Every row gives one point. Each copy is the shape, with its points in the same order, turned, moved and blurred by noise. Is it also mirrored, or only turned?

Shape (8 x 3):
32  -16  -17
21  -10  -27
30  -12  -56
-26  -13  15
-20  6  3
-27  -14  28
-15  18  -1
29  9  -21
Copy 1 (8 x 3):
10  4  -38
-11  10  -32
-20  24  -60
-19  -28  15
-24  -7  13
-10  -36  24
-24  4  18
-1  29  -23
Copy 1 is: only turned
Copy 2 (8 x 3):
31  24  15
15  22  25
3  34  50
4  -26  -18
-10  -9  -9
15  -28  -24
-24  5  -19
4  39  17
Copy 2 is: mirrored
Copy 3 (8 x 3):
32  -26  -21
28  -14  -31
45  -17  -55
0  21  14
-11  12  -7
-3  21  24
-14  9  -15
12  -28  -39
Copy 3 is: mirrored

Shape (9 x 6):
-12  -11  -10  2  -2  12
-4  23  -12  6  -2  -19
-3  -12  -12  5  -6  -5
-7  -4  8  -6  -4  -20
11  -8  5  8  -5  2
-9  -14  60  11  4  19
3  22  -11  5  1  -13
-3  -14  -2  3  19  -18
-1  -11  8  -25  11  -2
Copy 1 (9 x 6):
-13  5  10  9  4  16
3  22  -7  18  -9  -19
-9  -2  -2  15  -5  8
-2  -9  1  7  0  -22
10  -7  8  12  -15  12
15  -17  59  -7  13  -5
8  22  -8  17  -10  -8
7  -8  -7  16  18  3
9  -7  -3  -18  12  1
Copy 1 is: only turned
Copy 2 (9 x 6):
-16  -3  -7  15  11  20
9  23  1  8  -10  1
-5  -4  -2  19  -2  17
-6  -1  19  0  -9  11
-11  -16  -3  12  -3  -1
-53  -20  31  0  23  -25
10  16  -5  8  -8  -6
12  -14  21  11  7  5
-7  -13  11  -16  14  14
Copy 2 is: mirrored
Copy 3 (9 x 6):
8  -3  -2  22  -9  -3
-19  4  -27  -4  -5  0
5  -10  -9  7  -5  -12
-11  1  3  -9  -7  -16
8  -11  2  0  5  1
-10  -5  57  4  5  21
-11  5  -26  -4  1  4
-10  0  -1  9  16  -23
7  23  13  1  1  -17
Copy 3 is: mirrored
Copy 4 (9 x 6):
-5  -14  7  -3  8  17
-17  7  -3  -6  -6  -19
-4  -16  6  4  -4  0
-2  -15  17  -17  -9  -15
17  -3  5  -4  -3  3
33  2  51  -32  21  8
-11  8  -10  -8  -1  -17
4  -26  6  -2  14  -19
7  -27  1  -33  7  -2
Copy 4 is: only turned

Shape (13 x 9):
9  -15  3  6  -6  -2  3  10  -29
-36  1  32  6  -3  -32  -19  19  47
17  28  -28  -34  29  10  -5  -34  -2
15  -48  -22  2  -22  13  26  -25  -1
-8  17  3  5  4  22  35  26  -19
2  3  -18  -10  -15  -12  36  12  -18
-19  3  -9  41  -12  -27  -27  15  -20
-23  7  41  42  52  -35  33  1  35
27  -11  19  -19  54  31  -23  23  5
29  18  -9  -1  -7  -2  -14  17  -23
-7  26  35  42  -17  5  41  18  7
-10  29  -32  -25  -1  17  -6  32  32
-25  -44  24  -24  -1  27  -33  -29  33
Copy 1 (13 x 9):
-1  -5  20  -9  -2  -3  -11  20  -15
-57  -6  45  15  3  -18  -17  1  55
5  18  -31  -27  33  -30  -22  -29  1
22  -46  -7  -22  -31  -2  5  -7  -2
-34  11  -7  -19  -2  10  15  32  -15
-11  -3  0  -12  -15  -35  15  18  -17
-17  -5  16  50  -4  -12  -34  23  -14
-38  -8  36  41  46  -2  50  -4  37
-8  -15  6  -45  60  19  -22  23  27
9  20  3  -10  6  -13  -30  28  -12
-31  27  21  16  -22  21  36  23  7
-45  8  -31  -26  -3  -26  -26  20  34
-32  -45  27  -30  1  18  -42  -42  32
Copy 1 is: only turned
Copy 2 (13 x 9):
-4  -26  12  2  -11  -15  12  2  -31
-32  -1  6  8  -27  -23  -19  52  45
38  16  -8  -25  34  4  -3  -3  -4
0  -32  -26  -2  -17  -21  27  -46  -4
-7  5  1  5  -13  2  48  26  -34
6  -1  -12  7  -13  -39  28  10  -32
-33  -16  12  46  3  -19  -21  17  -23
-23  -1  36  23  12  -31  47  46  58
25  -44  19  -33  4  33  12  39  10
28  -13  14  11  -10  -3  -9  16  -39
-19  15  24  38  -43  -7  47  23  -1
16  13  -52  -1  -12  10  -3  45  -3
-32  -26  -9  -46  -20  15  -21  -13  42
Copy 2 is: only turned

Shape (15 x 11):
-5  -22  16  7  -31  -7  8  35  -14  11  4
-24  17  11  11  6  -5  6  6  -7  21  19
-4  41  -8  21  -2  4  2  -8  17  -10  -36
-2  24  12  0  8  26  7  -27  7  1  -17
-4  17  -7  -19  -3  12  3  -12  27  -13  -5
-9  32  -11  -25  -4  2  -27  -14  18  -14  -21
3  21  10  2  27  -23  -1  9  -4  8  -1
10  0  35  22  -21  1  -14  16  -10  -9  7
-16  -3  -13  10  18  -24  3  10  25  -4  14
-25  23  18  -2  6  -9  -7  15  28  6  14
19  -2  -2  30  -27  19  0  27  -18  12  30
-11  8  24  -3  -3  -17  4  -14  16  0  21
5  -6  8  26  -43  -3  -2  -2  -20  18  20
-29  17  4  3  25  7  -18  -18  10  -14  -15
-29  39  6  -21  10  -3  6  -17  8  -37  -1
Copy 1 (15 x 11):
-16  14  -4  17  -23  -14  25  13  3  32  5
-13  22  8  10  10  5  -3  -1  5  -2  31
4  25  -16  -7  31  0  7  -33  48  -7  -12
4  -2  5  -1  26  21  19  -41  24  -7  5
14  -11  -6  -14  -3  16  7  -21  33  -16  1
17  -8  -13  -9  4  20  -25  -30  37  -5  -16
7  17  5  -16  23  -12  -12  -5  -3  4  11
-4  6  15  29  10  -11  18  12  8  15  -21
-5  1  -21  -18  8  -12  -6  18  14  -18  21
2  3  13  0  8  1  -16  11  34  -1  25
9  33  -8  39  -8  5  37  19  -8  2  0
-6  -11  20  5  1  -12  -3  -6  14  -18  15
-11  20  -3  49  -16  -13  21  -8  -5  -2  -1
-13  -9  -9  -11  36  24  -15  -16  25  -7  1
-12  1  20  -30  7  23  -18  -21  33  -24  -11
Copy 1 is: only turned
Copy 2 (15 x 11):
-2  -24  -20  -17  4  -8  -2  31  1  17  14
-23  6  5  2  -3  -1  33  -1  12  17  13
-16  -2  -5  39  -16  -2  14  -10  19  0  -44
-17  -7  14  5  -24  -6  3  -36  10  5  -25
-12  7  6  -5  1  -3  -8  -25  23  -19  -28
-28  32  4  9  -5  -8  -21  -12  15  -13  -37
4  22  14  12  8  2  21  -1  5  29  -8
11  -6  -1  1  -33  -9  -3  23  -5  11  8
-1  2  19  15  32  14  15  6  18  -6  4
-12  14  25  -4  -2  -6  24  12  25  -1  -7
5  -17  -29  -9  -33  29  5  10  7  19  25
2  12  15  -5  1  -20  15  -9  17  -8  11
-3  -15  -31  4  -27  -9  2  2  4  10  40
-29  12  31  23  -7  0  5  -8  -5  -7  -26
-16  27  8  -1  5  -13  22  -19  -13  -29  -32
Copy 2 is: only turned
Copy 3 (15 x 11):
-31  -24  10  18  -5  -5  8  35  3  -5  -1
-3  12  28  10  10  -4  -16  16  -10  19  8
23  33  20  9  -21  13  -1  -19  9  -18  -17
31  26  -5  11  -5  17  -24  2  -16  -14  -7
17  22  -16  -7  -3  31  2  -2  3  -2  4
5  38  -15  -18  -27  31  -11  -9  8  6  -9
1  12  19  -23  7  -15  -20  0  -3  4  -11
-13  -20  16  4  -29  -3  -15  14  -8  -20  18
2  3  10  -8  21  -4  -2  -10  28  16  13
-1  13  28  -15  7  23  -17  12  11  11  16
-15  -39  18  24  -13  -3  13  3  -33  6  6
16  7  6  -12  -1  0  -12  25  6  9  27
-3  -19  11  28  -30  -15  9  27  -15  13  10
8  37  -1  5  -3  12  -41  -17  11  0  6
6  60  -5  -15  0  14  -9  -4  0  -10  25
Copy 3 is: mirrored
Copy 4 (15 x 11):
-7  -12  23  6  -36  1  21  15  -26  19  9
18  12  5  9  -13  6  -2  19  2  -1  36
15  22  -24  20  -16  -15  -4  -9  23  -19  -20
29  10  -6  0  6  8  12  -18  25  -15  -5
-5  4  -21  -9  1  9  15  1  33  -5  -9
-4  -2  -26  -24  -11  -6  -7  1  33  -28  -14
12  25  10  -6  2  -10  -19  22  3  3  5
-10  -2  44  14  -25  -2  5  -5  0  -7  3
-10  3  -9  18  7  -2  -7  43  14  11  8
5  13  5  2  -22  6  0  35  34  -2  16
-19  3  19  26  -28  32  -1  -14  -27  9  18
-1  0  13  0  1  -8  8  12  31  10  27
-8  -19  15  18  -28  1  2  -21  -15  12  33
21  -1  -9  4  10  -5  -2  19  27  -35  -3
-4  22  -16  -14  11  -18  21  13  37  -35  12
Copy 4 is: mirrored

Shape (15 x 12):
-27  -28  22  5  -2  17  26  -9  23  27  4  15
17  24  -17  25  16  -29  13  -20  8  24  28  12
-29  -3  13  11  23  13  11  5  14  12  20  14
4  -8  25  -12  9  -24  4  -7  -6  16  8  -28
-18  2  -9  7  12  11  16  7  6  -7  -26  0
-19  -9  9  24  -12  -29  20  -7  -8  -2  22  18
16  -2  9  -2  -1  2  3  -13  -8  22  -10  14
-6  5  -8  23  11  15  1  16  -7  -20  16  -14
-1  -17  -9  -9  8  3  16  -16  -10  -18  23  16
-4  3  -8  24  -4  -26  14  0  24  -6  -6  5
-18  -1  1  -20  -16  7  -8  -6  -9  -14  -14  -3
12  -7  -18  20  1  0  -16  -19  1  30  1  -11
-11  3  15  -16  6  5  26  24  12  11  18  -2
18  8  -22  4  18  -20  -17  13  -12  30  4  -15
6  -1  19  -23  0  -22  -12  22  7  -12  -20  -11
Copy 1 (15 x 12):
6  -11  8  0  -34  -8  60  -12  -3  11  -10  4
0  41  9  36  9  -17  9  8  12  31  -27  14
5  -9  18  29  -24  -24  30  -13  1  3  1  -3
-22  -4  20  -5  14  -10  16  3  -25  21  -3  26
3  8  -1  -3  -6  -12  19  5  -3  -16  6  -25
-13  16  1  -1  -9  -47  23  -21  6  7  -30  18
10  20  7  -5  -5  11  15  -8  -18  6  -16  14
2  -16  -16  20  4  -27  -9  0  1  -10  -1  -6
30  5  -3  5  18  -35  24  -20  -12  4  -10  7
-9  16  7  -6  2  -20  17  9  27  3  -22  -7
4  2  -5  -26  7  -8  9  -25  -5  -6  21  2
2  12  -9  4  -5  8  -2  0  -8  41  -16  -3
6  -9  14  10  -13  -22  30  12  -2  -8  15  26
2  21  12  6  -1  -8  -26  23  -17  29  -2  7
-6  -6  31  -30  13  -4  -5  6  -1  -13  8  12
Copy 1 is: mirrored
Copy 2 (15 x 12):
-12  -21  28  12  -23  -29  30  -23  -6  15  3  20
19  19  -12  20  5  -11  -7  11  15  49  9  46
-3  -31  13  7  -2  -10  27  10  -4  18  12  24
30  6  31  -7  -21  2  -4  3  -5  26  -9  3
-9  -15  1  9  -6  -12  12  4  26  -14  -12  9
20  3  10  5  -12  -41  1  5  4  7  32  27
12  11  2  0  -3  -17  7  -16  -8  5  -22  28
9  -19  -11  20  8  12  -2  12  1  -8  20  3
11  11  -6  8  9  -25  26  4  -11  6  17  -7
5  0  0  4  -11  -19  0  -11  42  11  16  20
-12  1  1  -18  -7  -15  -5  1  -4  -14  -9  -13
9  -3  -8  22  5  -11  -18  -14  -1  27  -23  17
0  -14  4  -4  -32  8  34  3  -2  12  9  18
35  -10  -24  8  -8  9  -13  8  4  29  -24  19
23  0  8  -40  -15  10  1  -13  22  -5  -13  -3
Copy 2 is: only turned
Copy 3 (15 x 12):
-10  2  13  10  -25  21  2  -20  25  13  22  31
27  11  -30  1  13  -12  14  -1  -27  37  15  14
13  2  6  0  -4  18  -16  8  22  18  20  25
-10  23  25  30  4  -11  -3  4  -13  23  -11  6
7  1  -1  -4  3  12  6  6  19  -22  -13  11
10  -9  6  14  7  13  -6  -18  -20  9  31  -9
-8  11  -8  7  -10  -14  -10  -17  -12  2  -7  27
5  24  -15  -1  22  14  -23  14  14  -3  3  -13
6  18  12  -20  4  -17  -12  -13  3  -1  26  -3
14  -3  -15  16  -5  4  21  6  -5  -4  11  -8
-24  -3  14  -13  -11  -4  -13  4  -1  -13  -15  -8
-14  4  -32  11  10  -19  2  -13  6  25  -11  8
-10  25  17  4  -2  18  -4  22  0  4  19  27
-9  9  -22  18  35  -27  -3  19  -12  17  -12  20
-13  10  15  27  -13  -17  -7  33  -11  -21  -14  1
Copy 3 is: mirrored

Shape (18 x 12):
-7  -5  -7  -12  4  12  2  3  23  -27  24  -30
1  -21  -10  4  -27  -15  -12  1  -6  17  -14  11
26  8  -6  9  -21  29  -20  7  -15  -3  10  -15
-25  -41  -17  1  -3  -27  8  18  -20  15  -16  -10
-7  30  -13  15  20  32  12  13  7  -2  -15  -20
34  -6  -17  -10  -11  39  -4  19  22  12  10  -11
-48  -16  15  -31  4  -17  2  0  8  13  -15  -29
-19  -14  -38  -18  11  -12  -32  -3  -21  -14  7  37
-1  13  7  -1  23  10  27  -2  -6  -16  14  -15
25  25  -17  -13  -22  28  20  -20  -2  -3  -8  -27
28  19  3  -12  -16  14  9  30  21  -18  -5  -9
44  13  -17  2  -20  17  11  1  18  1  3  -32
26  -6  -44  -6  -12  -25  -31  13  -20  16  -13  -8
-11  -15  -2  1  5  9  9  -4  27  -14  -12  -16
2  -1  18  8  17  10  2  -1  16  -16  -22  -35
9  -11  13  -21  30  27  20  -4  18  -20  -9  -21
-19  -24  -26  -25  15  -18  -31  10  -48  0  -3  18
-8  -22  4  -13  -3  -35  -12  -6  14  37  7  -3
Copy 1 (18 x 12):
-3  0  -32  -16  1  6  6  -13  -2  -29  17  -17
11  -6  -3  25  -9  -8  -4  -7  0  19  -21  21
6  30  -24  16  -1  1  -17  19  -29  3  1  -6
28  -25  -11  28  0  -1  -3  -17  31  -3  -37  -2
-12  22  -16  -5  20  14  20  22  9  5  -8  -39
23  12  -15  -24  -7  18  0  14  -37  9  -2  -11
-20  -20  2  3  -23  12  -7  -32  37  -15  -23  -18
12  18  -36  -6  14  -14  -9  -7  39  0  -23  49
2  19  -3  -4  20  -1  1  -4  23  -11  21  -32
3  48  -13  5  -8  10  16  -15  -19  21  10  -29
8  23  1  -11  -15  -11  23  17  -23  -15  3  -16
14  21  -15  -6  -2  -5  16  -5  -44  17  9  -32
20  13  -32  8  0  -34  -7  -13  -14  23  -47  7
-9  -9  -7  -2  10  18  21  -14  2  -13  0  -9
-22  4  7  5  22  9  10  -9  -10  -20  -6  -29
-1  17  11  -25  21  26  9  -21  0  -27  5  -26
21  17  -28  8  11  -13  -30  -11  43  -7  -47  30
-2  -32  3  -4  -15  -15  -20  -25  14  21  -12  6
Copy 1 is: mirrored
Copy 2 (18 x 12):
30  2  4  -15  9  -15  1  17  31  -28  23  -2
-11  -23  -19  0  -5  -9  -9  10  -17  5  -11  -9
41  17  -1  2  4  1  -25  13  -12  14  10  3
-24  -36  -8  2  7  1  -2  39  -2  -23  -22  15
23  31  -13  21  2  28  2  3  26  -25  5  13
45  4  -40  -15  1  8  -8  13  23  19  14  2
-30  -14  13  -24  0  0  -17  14  41  -35  -26  -3
-21  -7  -25  -23  28  -32  2  -17  -26  -20  11  29
9  20  23  -4  15  12  25  14  19  -13  11  10
37  39  -4  -12  -33  4  14  18  8  7  -5  9
25  35  -24  -6  5  7  -1  32  17  1  16  -27
51  21  -19  4  -15  -3  12  29  13  16  -3  -7
10  -5  -35  8  17  -32  -5  19  -16  11  -36  17
16  -9  -9  -11  1  7  11  8  24  -34  2  -13
31  12  9  -1  12  21  4  6  24  -32  -18  -21
31  10  1  -34  20  28  19  11  32  -24  1  -6
-26  -14  -12  -24  39  -19  -15  2  -27  -16  -16  41
-21  -35  0  -7  6  -23  2  3  23  13  -18  -12
Copy 2 is: mirrored
Copy 3 (18 x 12):
-12  7  -13  -5  3  15  10  -17  20  -11  -26  -40
-3  1  -11  -8  -20  -21  -20  25  -15  -7  -10  7
20  -1  -27  -32  5  22  19  21  -12  -9  -20  -13
-38  15  2  -7  0  -26  -25  4  -22  13  5  -5
8  26  1  6  18  33  22  -1  3  28  -35  -5
13  -1  -15  -27  -1  11  19  37  31  15  -21  -25
-22  27  21  -7  -15  -6  -45  -19  -5  7  -33  -35
-1  26  -60  -12  -14  -20  -20  -23  2  0  -3  22
-6  16  13  -19  2  26  24  -31  10  -3  -22  -3
-6  -5  -8  -24  -29  28  38  13  -2  11  -54  -10
7  20  5  -18  5  -3  36  21  18  -15  -42  -19
5  -18  -2  -18  -9  9  43  21  5  5  -37  -28
7  -3  -36  -20  -13  -38  13  15  -30  22  -8  -9
-17  3  2  9  7  11  -9  -5  19  1  -37  -17
4  -3  17  -2  22  12  -2  -11  3  3  -51  -18
-12  0  13  -24  16  14  7  -18  38  8  -47  -11
-9  30  -45  -35  -5  -27  -31  -18  -19  10  -3  13
6  -1  11  -7  -33  -27  -31  -5  0  6  3  -20
Copy 3 is: only turned

Shape (15 x 12):
9  10  -11  11  19  -17  5  -30  30  -25  13  -12
-2  -19  -19  35  16  -43  23  -5  1  -16  -1  26
-34  8  34  -34  -8  25  27  4  5  -4  36  22
-7  -25  42  -17  -9  13  7  21  16  1  42  6
0  2  -8  -5  8  -36  3  -7  -11  21  20  13
5  -2  16  25  29  -29  -17  -29  -3  -16  -12  -1
27  -23  -21  6  30  -33  19  -16  -12  -13  8  -6
30  -7  -26  22  40  -15  -2  -12  -17  -17  -15  22
-12  -10  40  -10  -10  -5  22  -11  -9  -10  22  -1
0  14  30  -13  -25  6  36  3  -10  -17  34  -4
-14  9  29  -30  -31  -2  6  36  3  -17  25  4
2  -11  26  -32  -42  5  22  -6  13  1  11  21
-25  -12  3  -4  -22  17  7  -5  -5  -4  15  -16
21  0  2  38  5  -11  6  1  -4  18  17  22
11  -1  -6  10  28  -23  34  1  7  8  -23  -10
Copy 1 (15 x 12):
12  13  5  -4  10  -6  -32  -6  6  -37  27  -16
9  -15  18  26  32  1  -36  -28  -30  -11  32  15
-27  17  -2  -8  2  6  11  48  -19  36  25  -26
-24  -4  8  -18  -2  -33  -6  44  -29  27  8  -16
16  -23  5  30  3  1  -8  -2  -24  -8  2  -20
1  -12  9  9  -1  11  -52  -23  19  -12  2  0
21  -9  -1  19  -3  2  -35  -3  -29  -32  15  23
1  -34  -3  17  -3  17  -19  -34  -2  -32  28  30
-4  14  8  7  6  -1  -18  34  -6  28  2  -2
3  20  17  9  -15  -15  -2  45  -8  31  32  -2
14  0  23  -20  -15  -13  11  27  -19  46  19  -20
15  0  -7  -3  25  -23  20  44  -1  30  9  2
-9  18  33  -4  -1  -4  13  21  -9  7  -11  1
-12  -29  16  41  0  -26  -11  -10  -2  -5  21  0
8  14  -15  23  -3  -12  -21  -37  -18  -6  13  12
Copy 1 is: only turned
Copy 2 (15 x 12):
5  6  13  4  -13  -22  37  -3  -11  -21  45  -5
-16  -7  -27  6  16  1  31  -4  8  -2  50  -44
-60  2  35  36  11  -25  -7  -8  10  7  -16  15
-51  16  34  -1  5  -17  -9  14  35  1  -5  6
-15  -18  -8  11  5  -1  -15  -18  21  -12  37  -8
-12  -4  -38  8  -29  -12  25  17  1  -26  38  -8
4  1  -4  17  1  10  12  2  11  -41  44  -40
11  14  -35  25  -9  -1  3  13  -13  -15  44  -42
-47  -9  8  20  7  -9  15  12  28  -21  0  12
-33  12  13  21  34  -11  12  -5  23  -25  -15  22
-44  26  11  8  6  1  2  -26  38  7  -18  25
-34  6  27  25  20  15  5  12  28  12  9  32
-10  -14  15  5  5  -7  14  6  15  -2  -23  4
-10  2  -23  -8  29  -18  -14  11  6  -9  36  -13
-24  -3  -10  -4  5  24  12  -3  -27  -30  34  -21
Copy 2 is: mirrored
Copy 3 (15 x 12):
13  -6  -23  -26  -41  0  -2  -1  6  -17  2  -7
-23  -3  -35  -22  -7  -23  2  19  32  -7  39  7
8  15  21  -1  28  25  6  29  -22  -14  7  -59
-18  -13  22  -1  26  7  -13  13  -1  -8  -17  -60
-20  11  -14  18  -11  -3  13  16  9  16  9  -4
-1  -1  -20  -37  -14  11  2  10  35  14  -10  19
-20  -7  -2  -17  -32  -21  -13  3  8  12  26  18
0  -14  -7  -13  -11  -4  -12  11  25  -2  26  49
-4  16  12  -25  12  -3  -1  26  2  10  -7  -40
24  20  16  -7  9  -11  -18  29  -7  8  4  -53
5  10  -12  9  39  1  -26  13  -17  6  -10  -54
-9  35  14  1  24  -16  -11  25  -14  -25  -20  -36
12  -1  6  -16  22  -19  21  -2  -14  2  -5  -31
0  -6  1  15  -2  -15  3  19  49  -5  10  -4
-9  25  -6  -16  -11  -3  -11  -24  27  1  32  3
Copy 3 is: mirrored
